Every row gives one point. The points of each table are mixes of a few directions, plus a little noise. How many directions does each table use, and how many do they share? Where both have some left over, give the other angles between the two spaces (their principal angles), to ten degrees, smallest first.

First (5 x 2)
[[-0.27 -0.25]
 [ 0.10  0.09]
 [-0.56 -0.54]
 [-0.09 -0.09]
 [ 0.77  0.72]]
Second (7 x 2)
[[-0.38  0.11]
 [ 0.29 -0.09]
 [-0.08  0.03]
 [-0.82  0.24]
 [ 1.17 -0.34]
 [-0.36  0.11]
 [ 0.19 -0.06]]
Directions: first 1, second 1, shared 0; angles 60

First (5 x 4)
[[ 0.27  0.64 -0.20  0.51]
 [ 0.19 -0.53  0.77 -0.64]
 [ 0.04 -0.01 -0.49 -0.06]
 [-1.04 -0.30 -0.05  0.20]
 [ 0.49  0.18 -0.01 -0.05]]
Second (6 x 4)
[[-0.86 -0.20  0.21  0.21]
 [ 0.72  0.17 -0.18 -0.18]
 [-0.28 -0.07  0.09  0.08]
 [-1.01 -0.23  0.26  0.27]
 [ 0.30  0.06 -0.09 -0.07]
 [ 1.14  0.28 -0.29 -0.30]]
Directions: first 3, second 1, shared 1

First (10 x 9)
[[ 0.32 -0.07 -0.13 -0.56  0.00  0.08  0.17  0.19  0.72]
 [ 0.13  0.81  0.69  0.20 -1.02  0.18 -0.97  0.28 -0.18]
 [ 0.12  0.66  0.56  0.14 -0.86  0.17 -0.84  0.25 -0.10]
 [-0.17  0.14  0.15  0.37 -0.11 -0.04 -0.21 -0.11 -0.48]
 [-0.16 -0.47 -0.37  0.00  0.58 -0.11  0.56 -0.20 -0.06]
 [-0.27 -0.58 -0.47  0.15  0.79 -0.20  0.69 -0.31 -0.26]
 [-0.20 -0.11 -0.06  0.26  0.20 -0.08  0.11 -0.17 -0.35]
 [ 0.40 -0.20 -0.24 -0.81  0.12  0.12  0.36  0.24  1.04]
 [ 0.16  0.50  0.39  0.03 -0.62  0.14 -0.61  0.22  0.02]
 [-0.35 -0.70 -0.54  0.22  0.99 -0.25  0.85 -0.41 -0.33]]
Second (9 x 9)
[[ 0.18  0.76 -0.01 -0.17 -0.94 -0.02 -0.11  0.53  0.02]
 [ 0.09 -0.48 -0.22 -0.45 -0.12  0.98  0.15  0.11  0.43]
 [ 0.09 -0.17 -0.04 -0.01 -0.07  0.19  0.08  0.09  0.05]
 [ 0.07  0.46  0.63 -0.16  0.46 -0.80 -0.71 -0.32  0.53]
 [-0.38  1.16  0.04 -0.72 -0.38  0.12 -0.47 -0.03  0.53]
 [-0.25  0.05  0.03  0.67  0.41 -0.88  0.12 -0.25 -0.74]
 [ 0.21 -0.74  0.06  0.23  0.41  0.05  0.14 -0.11 -0.01]
 [-0.49 -0.52 -0.50  0.58  0.50 -0.02  0.66 -0.30 -0.95]
 [ 0.49 -0.54  0.04  0.07 -0.26  0.32  0.15  0.33  0.12]]
Directions: first 2, second 4, shared 1; angles 50

First (11 x 12)
[[ 0.55 -0.16  0.14  0.61 -0.23  0.07  0.76  0.01  0.15 -0.23 -0.81 -0.20]
 [ 0.17 -0.27  0.26 -0.25  0.86  0.56 -0.75  0.11  0.62 -0.52  0.34 -0.30]
 [-0.21 -0.66 -0.26  0.26  0.59  0.07 -0.63  0.64 -0.13  0.22 -0.76  0.22]
 [-0.35 -0.20 -0.55  0.43 -0.28 -0.51  0.01  0.15  0.01  0.64  0.07  0.15]
 [-0.06 -0.37 -0.01 -0.63  0.05 -0.70 -0.20  0.00  0.50  0.64  0.68  0.21]
 [ 0.58  0.03  0.36 -0.17  0.59  0.91 -0.15 -0.40  0.15 -0.67 -0.21  0.11]
 [ 0.21  0.27  0.62 -0.67 -0.04 -0.01  0.25 -0.09 -0.20 -0.38  0.02 -0.16]
 [-0.63  0.32 -0.37  0.22 -0.93 -1.05  0.38  0.18  0.10  0.63  0.87 -0.35]
 [-0.01  0.19  0.04 -0.20 -0.81 -0.83  0.79 -0.13 -0.19  0.52  0.11  0.06]
 [ 0.04  0.36  0.14  0.25  0.30  0.90 -0.22 -0.02 -0.43 -0.79 -0.38 -0.15]
 [-0.22  0.50 -0.38  0.17 -0.05  0.57 -0.22 -0.47 -0.57 -0.09  0.14  0.41]]
Second (8 x 12)
[[-0.14  0.16  0.01 -0.39 -0.22 -0.25  0.07 -0.14 -0.30  0.25  0.14  0.24]
 [ 0.50 -0.46  0.35  0.08  0.69  0.40 -0.24  0.18  0.79 -0.50 -0.14 -0.37]
 [-0.22  0.36  0.22 -1.21 -0.40 -0.60  0.14 -0.35 -0.64  0.52  0.40  0.58]
 [ 0.35 -0.27  0.40 -0.43  0.41  0.11 -0.17 -0.02  0.41 -0.22  0.06 -0.09]
 [-0.84  0.55 -1.12  1.62 -0.98 -0.05  0.34  0.15 -0.86  0.36 -0.31  0.03]
 [ 0.02  0.03  0.12 -0.30  0.00 -0.10 -0.02 -0.05 -0.05  0.07  0.08  0.09]
 [-0.06 -0.10 -0.42  1.22  0.05  0.39 -0.02  0.29  0.19 -0.27 -0.36 -0.40]
 [ 0.36 -0.29  0.47 -0.60  0.45  0.06 -0.17 -0.04  0.43 -0.22  0.11 -0.06]]
Directions: first 6, second 2, shared 2

First (10 x 18)
[[ 0.72 -0.10 -0.33  0.00  0.04  0.27  0.45  0.09  0.29 -0.30 -0.28 -0.43
  -0.16  0.26 -0.32 -0.62  0.48 -0.30]
 [ 0.10  0.11  0.08  0.09  0.13  0.04  0.09  0.11  0.19 -0.14 -0.07  0.23
   0.12 -0.05  0.15  0.25  0.17  0.10]
 [ 1.53 -0.16 -0.63  0.05  0.10  0.57  0.94  0.21  0.66 -0.69 -0.61 -0.77
  -0.24  0.51 -0.60 -1.14  1.09 -0.56]
 [-0.85 -0.01  0.23 -0.15 -0.20 -0.33 -0.56 -0.22 -0.48  0.44  0.34  0.17
  -0.01 -0.18  0.15  0.32 -0.70  0.16]
 [ 0.36  0.30  0.21  0.31  0.43  0.10  0.33  0.32  0.51 -0.39 -0.20  0.64
   0.38 -0.17  0.36  0.69  0.60  0.24]
 [-0.65 -0.43 -0.24 -0.43 -0.63 -0.20 -0.55 -0.47 -0.80  0.63  0.36 -0.83
  -0.51  0.17 -0.46 -0.81 -0.95 -0.28]
 [-0.47  0.33  0.47  0.24  0.29 -0.17 -0.18  0.13  0.08  0.03  0.14  0.81
   0.40 -0.37  0.57  1.04 -0.06  0.45]
 [ 0.39 -0.19 -0.29 -0.09 -0.13  0.15  0.19 -0.05  0.02 -0.10 -0.13 -0.49
  -0.24  0.23 -0.34 -0.67  0.15 -0.28]
 [ 0.09  0.09  0.06  0.07  0.14  0.02  0.09  0.08  0.16 -0.10 -0.05  0.17
   0.14 -0.03  0.10  0.19  0.15  0.08]
 [-1.24  0.10  0.46 -0.12 -0.15 -0.47 -0.80 -0.24 -0.62  0.60  0.49  0.45
   0.10 -0.36  0.37  0.74 -0.93  0.38]]
Second (11 x 18)
[[ 0.48 -0.42 -0.16  0.18  0.56  0.45  0.10  0.68  0.06  0.03  0.54 -0.44
  -0.44  0.17  0.19 -0.45  0.41  0.04]
 [ 0.28 -0.46 -0.44  0.89 -0.42 -0.27 -0.15 -0.16 -0.24 -0.23 -0.36 -0.83
  -0.36  0.12  0.08 -0.93  0.06 -0.46]
 [-0.42  0.18  0.59 -0.13  1.00  1.33  0.09 -0.06  0.57 -0.34  0.30  0.07
  -1.11  0.59 -0.62  0.40  0.30  0.17]
 [-0.34  0.41 -0.17 -0.70 -0.63 -0.75 -0.20 -0.30 -0.18  0.54 -0.36  0.57
   1.12 -0.68  0.28  0.38 -0.69  0.02]
 [ 0.49 -0.10  0.20  0.04  0.07  0.18  0.47  0.14  0.03 -0.41  0.24 -0.06
  -0.30  0.46 -0.42 -0.06  0.59  0.04]
 [ 0.11 -0.25  0.18  0.47 -0.39 -0.33 -0.40  0.13 -0.24 -0.29 -0.10 -0.63
  -0.58  0.18 -0.09 -0.72  0.51 -0.62]
 [-0.03  0.41 -0.05 -0.56 -0.45 -0.54  0.33 -0.37 -0.10  0.20 -0.23  0.77
   1.02 -0.31 -0.05  0.67 -0.40  0.31]
 [ 0.03  0.04 -0.35  0.06  0.00  0.05  0.30 -0.34  0.05  0.08 -0.17  0.22
   0.43 -0.08  0.05  0.25 -0.43  0.30]
 [-0.25  0.32 -0.10 -0.95 -0.04  0.02 -0.19 -0.02  0.15  0.48 -0.12  0.19
   0.37 -0.37 -0.02  0.04 -0.36 -0.10]
 [-0.40  0.32 -0.10 -0.38  0.41  0.27  0.20 -0.23  0.23  0.37  0.05  0.78
   0.64 -0.31  0.25  0.95 -0.68  0.69]
 [ 0.05 -0.45  0.38  1.11 -0.13 -0.37 -0.54  0.54 -0.38 -0.38  0.28 -0.61
  -0.81  0.15  0.39 -0.56  0.69 -0.43]]
Directions: first 2, second 6, shared 1; angles 50

First (9 x 32)
[[-0.02  0.56  0.24  0.07  0.07  0.17  0.19  0.49  0.16 -0.16 -0.12  0.08
   0.37  0.20 -0.77 -0.40 -0.18  0.32 -0.01 -0.27 -0.21 -0.16  0.33 -0.36
  -0.48  0.11 -0.66  0.64  0.02 -0.11 -0.49  0.17]
 [ 0.18 -0.20  0.59 -0.71  0.26 -0.48 -0.22  0.43  0.12 -0.16 -0.20  0.31
   0.17  0.23  0.46  0.04  0.80 -0.21 -0.05  0.08 -0.46  0.44 -0.07  0.22
  -0.29  0.05  0.30 -0.29  0.55 -0.41  0.47 -0.45]
 [-0.62  0.22  0.20  0.09 -0.01 -0.11 -0.08 -0.24 -0.02  0.37 -0.05  0.10
   0.21  0.04 -0.80 -0.05  0.04  0.44 -0.56  0.01 -0.12 -0.14  0.28 -0.11
   0.18 -0.14  0.03  0.28 -0.58  0.15 -0.31  0.14]
 [-0.23  0.65  0.14 -0.16  0.13 -0.31  0.34  0.30  0.20 -0.18 -0.03  0.08
  -0.15 -0.37 -0.37 -0.19  0.29 -0.07 -0.18 -0.32  0.18 -0.03  0.33 -0.45
  -0.26  0.35 -0.30  0.73 -0.14  0.38 -0.08  0.33]
 [-0.03  0.42  0.31 -0.22  0.25  0.59  0.35  0.35 -0.01 -0.08 -0.17  0.04
   0.29  0.79 -1.14 -0.54  0.23  0.59 -0.24 -0.14  0.06 -0.28  0.00 -0.88
  -0.58 -0.08 -0.54  0.37  0.73 -0.14 -0.53 -0.32]
 [ 0.50 -0.39  0.19 -0.05 -0.09 -0.07 -0.42  0.30 -0.03 -0.12 -0.15  0.14
   0.35  0.28  0.67  0.01 -0.07 -0.20  0.34  0.19 -0.59  0.27 -0.07  0.55
  -0.14 -0.10  0.01 -0.32  0.12 -0.59  0.18 -0.39]
 [ 0.58 -0.86 -0.21 -0.27 -0.05  0.00 -0.35 -0.35 -0.34  0.03 -0.07  0.04
  -0.24  0.28  1.31  0.17  0.40 -0.44  0.22  0.46 -0.05  0.31 -0.49  0.41
   0.29 -0.26  0.60 -0.89  0.36 -0.31  0.63 -0.85]
 [ 0.29 -0.62 -1.68  1.26 -0.73  0.46 -0.09 -1.50 -0.63  0.36  0.39 -0.55
  -0.93 -0.86  1.30  0.37 -1.22 -0.62  0.38  0.43  0.95 -0.34 -0.21  0.44
   1.20 -0.21  0.28 -0.32 -1.38  0.73  0.14  0.11]
 [-0.67  0.25  0.25  0.05  0.11 -0.23  0.23  0.21  0.57 -0.04  0.38 -0.23
  -0.03 -0.57 -0.67  0.57 -0.26  0.21  0.14 -0.46  0.21  0.01 -0.14  0.16
   0.08  0.25  0.28 -0.15  0.31  0.25 -0.01  1.22]]
Second (9 x 32)
[[ 0.39 -0.69 -0.91  0.50 -0.37  0.56 -0.26 -1.17 -0.83  0.45 -0.06 -0.14
  -0.42  0.27  0.80 -0.15 -0.27 -0.17 -0.16  0.67  0.38 -0.23 -0.19  0.03
   0.73 -0.51  0.20 -0.38 -0.74  0.16  0.03 -0.96]
 [ 0.09 -0.17 -0.21  0.12 -0.09  0.14 -0.07 -0.29 -0.20  0.11 -0.02 -0.04
  -0.10  0.07  0.19 -0.04 -0.06 -0.04 -0.04  0.16  0.09 -0.06 -0.05  0.01
   0.18 -0.13  0.05 -0.09 -0.17  0.04  0.01 -0.23]
 [ 0.30  0.33 -0.18  0.21 -0.09 -0.32  0.20  0.59  0.44 -0.56  0.21 -0.13
  -0.16 -0.81  0.56  0.20 -0.49 -0.55  0.75 -0.44  0.05  0.13  0.10  0.29
  -0.28  0.53 -0.31  0.32  0.03  0.12  0.18  0.83]
 [ 0.16 -0.53 -0.53  0.26 -0.21  0.45 -0.22 -0.91 -0.65  0.45 -0.10 -0.05
  -0.22  0.40  0.34 -0.15 -0.03  0.06 -0.32  0.55  0.23 -0.19 -0.14 -0.06
   0.54 -0.47  0.22 -0.33 -0.47  0.07 -0.04 -0.85]
 [-0.41  0.06  0.56 -0.40  0.24 -0.02 -0.03  0.09  0.05  0.21 -0.13  0.17
   0.31  0.49 -0.79 -0.08  0.50  0.49 -0.50  0.03 -0.22  0.00  0.02 -0.24
  -0.12 -0.17  0.14 -0.07  0.32 -0.16 -0.15 -0.19]
 [ 0.10 -0.30 -0.31  0.16 -0.12  0.26 -0.13 -0.52 -0.37  0.25 -0.05 -0.03
  -0.13  0.21  0.21 -0.08 -0.03  0.02 -0.17  0.31  0.13 -0.10 -0.09 -0.03
   0.31 -0.26  0.12 -0.19 -0.27  0.04 -0.02 -0.47]
 [-0.78  0.79  1.46 -0.88  0.60 -0.62  0.25  1.33  0.92 -0.29 -0.05  0.29
   0.72  0.15 -1.55  0.08  0.73  0.61 -0.27 -0.69 -0.60  0.26  0.21 -0.24
  -0.88  0.38 -0.10  0.34  1.06 -0.31 -0.16  0.85]
 [-0.19  0.83  0.75 -0.35  0.29 -0.70  0.35  1.43  1.01 -0.74  0.17  0.06
   0.30 -0.70 -0.43  0.25 -0.02 -0.15  0.57 -0.88 -0.33  0.30  0.23  0.13
  -0.84  0.77 -0.36  0.53  0.69 -0.08  0.08  1.36]
 [ 0.34 -0.33 -0.63  0.38 -0.26  0.26 -0.10 -0.56 -0.38  0.11  0.03 -0.13
  -0.31 -0.09  0.68 -0.03 -0.32 -0.27  0.14  0.28  0.26 -0.11 -0.09  0.11
   0.37 -0.15  0.03 -0.14 -0.45  0.13  0.07 -0.34]]
Directions: first 6, second 2, shared 2

First (10 x 32)
[[ 0.33  0.30 -0.04 -0.38 -0.65 -0.59 -0.07  0.01 -0.78 -0.45  0.01 -1.02
  -0.43 -0.16 -0.83 -0.08 -0.13  0.68 -0.67  0.06  0.37 -0.88 -0.13 -0.36
  -1.05  0.77 -0.75  0.11  0.09  0.35 -0.17 -0.06]
 [-0.42  0.06 -0.15  0.15  0.65  0.40  0.34 -0.19  0.85  0.25  0.53  0.77
   0.42  0.55  0.47 -0.27 -0.21 -0.68  0.03 -0.01 -0.18  0.23  0.16  0.07
   0.57 -0.72  0.86  0.05  0.27  0.65 -0.39  0.02]
 [ 0.88 -0.08  0.26 -0.47 -0.21 -0.44 -0.04 -0.08 -0.50  0.14 -0.41 -0.99
  -0.32 -0.02 -0.25  0.07 -0.24  0.75  0.04 -0.02  0.68 -1.20 -0.44 -0.53
  -0.44  0.35 -0.61  0.47 -0.09 -0.43  0.35  0.16]
 [-0.16  0.31  0.53  0.04 -0.57 -0.44  0.16  0.11 -0.62 -0.75 -0.41 -0.58
   0.07 -0.34 -0.39  0.26 -0.12  0.32 -0.28  0.00 -0.01 -0.46  0.06 -0.01
  -0.56  0.67 -0.12 -0.05  0.04 -0.11  0.09 -0.18]
 [ 0.75  0.15  0.45 -0.72 -0.25 -0.40  0.16  0.20 -0.36  0.09 -0.02 -0.59
  -0.16 -0.16 -0.23 -0.12  0.28  0.84 -0.34  0.49  0.22  0.04 -0.18  0.13
  -0.41  0.53 -0.84  0.09  0.41  0.16 -0.20  0.04]
 [-0.63 -0.16 -0.52  0.30  0.34  0.31 -0.06 -0.12  0.16  0.28  0.16  0.78
   0.36  0.06  0.37 -0.07  0.09 -0.55  0.20  0.03 -0.11  0.60  0.16  0.12
   0.46 -0.51  0.67  0.00 -0.13  0.23 -0.09 -0.02]
 [ 0.78  0.09  0.12 -0.08 -0.47 -0.10 -0.35  0.20  0.17 -0.37  0.25 -0.90
  -1.05  0.04 -0.78 -0.05 -0.06  0.46 -0.34 -0.38 -0.15 -0.55 -0.11 -0.18
  -0.68  0.59 -1.28 -0.39 -0.04 -0.29  0.04  0.05]
 [-0.28 -0.31 -0.56  0.12  0.23  0.31 -0.31  0.05 -0.04  0.51  0.06  0.72
   0.14 -0.20  0.33 -0.01  0.45 -0.25  0.30  0.18 -0.12  1.07  0.08  0.31
   0.46 -0.37  0.13 -0.13 -0.20 -0.08  0.04  0.05]
 [-0.92 -0.28 -0.61  0.69  0.49  0.50 -0.13 -0.22  0.33  0.26 -0.02  1.03
   0.48  0.10  0.58  0.09 -0.09 -0.96  0.53 -0.27 -0.17  0.46  0.17  0.04
   0.76 -0.81  1.15  0.03 -0.42 -0.11  0.19 -0.02]
 [-0.36 -0.08  0.52  0.38  0.46  0.46  0.31  0.06  0.79  0.01 -0.13  0.79
   0.50  0.12  0.73  0.19  0.02 -0.59  0.53 -0.09 -0.52  0.66  0.19  0.42
   0.89 -0.51  0.77 -0.19  0.06 -0.37  0.14 -0.05]]
Second (11 x 32)
[[-0.40  0.06  0.70  0.94  0.01  0.03  0.31 -0.14 -0.05  0.50  0.33  0.07
  -0.02  1.10 -0.18 -0.71 -0.48 -0.85  0.64 -0.50 -0.32 -0.51  0.62  0.06
   0.19 -0.09  0.76  1.10  0.65  0.67  0.26  0.26]
 [-0.66  0.47 -0.02  0.58  0.37  0.64  0.55 -0.08  0.98 -0.19 -0.16 -0.19
   0.27 -0.16 -0.55  0.48 -0.68  0.31  0.05 -0.54  0.09 -0.13  0.06 -0.22
   0.38 -0.81  0.53  0.28 -0.44  0.32  0.40 -0.06]
 [ 0.20 -0.34 -0.22 -0.17 -0.41 -0.47 -0.45 -0.39 -0.37 -0.10  0.36  0.11
   0.59  0.26  0.86 -0.62 -0.05 -0.25 -0.04  0.62 -0.47  0.10  0.09  0.09
  -0.12  0.53 -0.69 -0.18  0.41 -0.19 -0.64 -0.24]
 [-0.12  0.54  0.02  0.07  0.37  0.79  0.16  0.21  0.36 -0.47 -0.67 -0.20
  -0.42 -0.62 -0.77  0.88 -0.24  0.14 -0.08 -0.29  0.57 -0.34 -0.58 -0.42
  -0.05 -0.33  0.81 -0.01 -0.93 -0.14  0.73  0.22]
 [-0.80  0.03  0.06  0.48  0.23  0.11  0.46 -0.22  0.55  0.32  0.19  0.02
   0.39  0.13 -0.19 -0.06 -0.52  0.67 -0.01 -0.40 -0.21  0.21  0.29  0.21
   0.50 -0.66 -0.16  0.17  0.05  0.27  0.03 -0.30]
 [-0.03 -0.82 -0.18  0.28  0.19 -0.25 -0.22 -0.12 -0.58  0.66  0.34  0.20
   0.38  0.54  0.03 -1.19 -0.08 -0.64  0.22 -0.35 -0.46 -0.46  1.28  0.04
  -0.35  0.32 -0.50  0.72  1.37  0.30  0.02 -0.08]
 [ 0.92  0.01 -0.02 -0.69 -0.59 -0.71 -0.04  0.39 -0.10 -0.12  0.35 -0.05
  -0.30  0.08  0.67  0.17  1.06 -0.37 -0.08  0.56  0.03  0.54 -0.23  0.24
  -0.09  0.52 -0.17 -0.54  0.19 -0.01 -0.77  0.22]
 [ 0.63  0.26  0.12 -0.19 -0.47 -0.15 -0.28  0.05 -0.09 -0.52  0.09 -0.10
  -0.04  0.22  0.53  0.06  0.23 -0.84  0.13  0.50 -0.05 -0.09 -0.38 -0.22
  -0.17  0.57  0.39 -0.06 -0.12 -0.04 -0.34  0.27]
 [ 0.12  0.02  0.12 -0.61 -0.07 -0.12 -0.26  0.08 -0.61 -0.06 -0.38  0.12
  -0.60 -0.47 -0.04  0.41  0.35  0.77 -0.31  0.36  0.38  0.37 -0.94  0.20
  -0.02  0.15 -0.32 -0.72 -0.74 -0.61  0.11 -0.02]
 [-0.56  0.11 -0.17 -0.11  0.55  0.57  0.09  0.01  0.10 -0.02 -0.63  0.01
  -0.24 -0.84 -0.76  0.61 -0.29  1.13 -0.34 -0.34  0.44  0.01 -0.44 -0.08
   0.07 -0.53 -0.12 -0.36 -0.79 -0.39  0.69 -0.18]
 [ 0.62 -0.35 -0.40 -0.64 -0.24 -0.46 -0.29  0.21 -0.24 -0.04  0.17  0.02
   0.04 -0.22  0.44 -0.09  0.67 -0.13 -0.22  0.33 -0.03  0.29  0.11  0.10
  -0.28  0.41 -0.58 -0.45  0.35 -0.16 -0.50 -0.06]]
Directions: first 6, second 6, shared 0; angles 30, 40, 70, 80, 80, 80
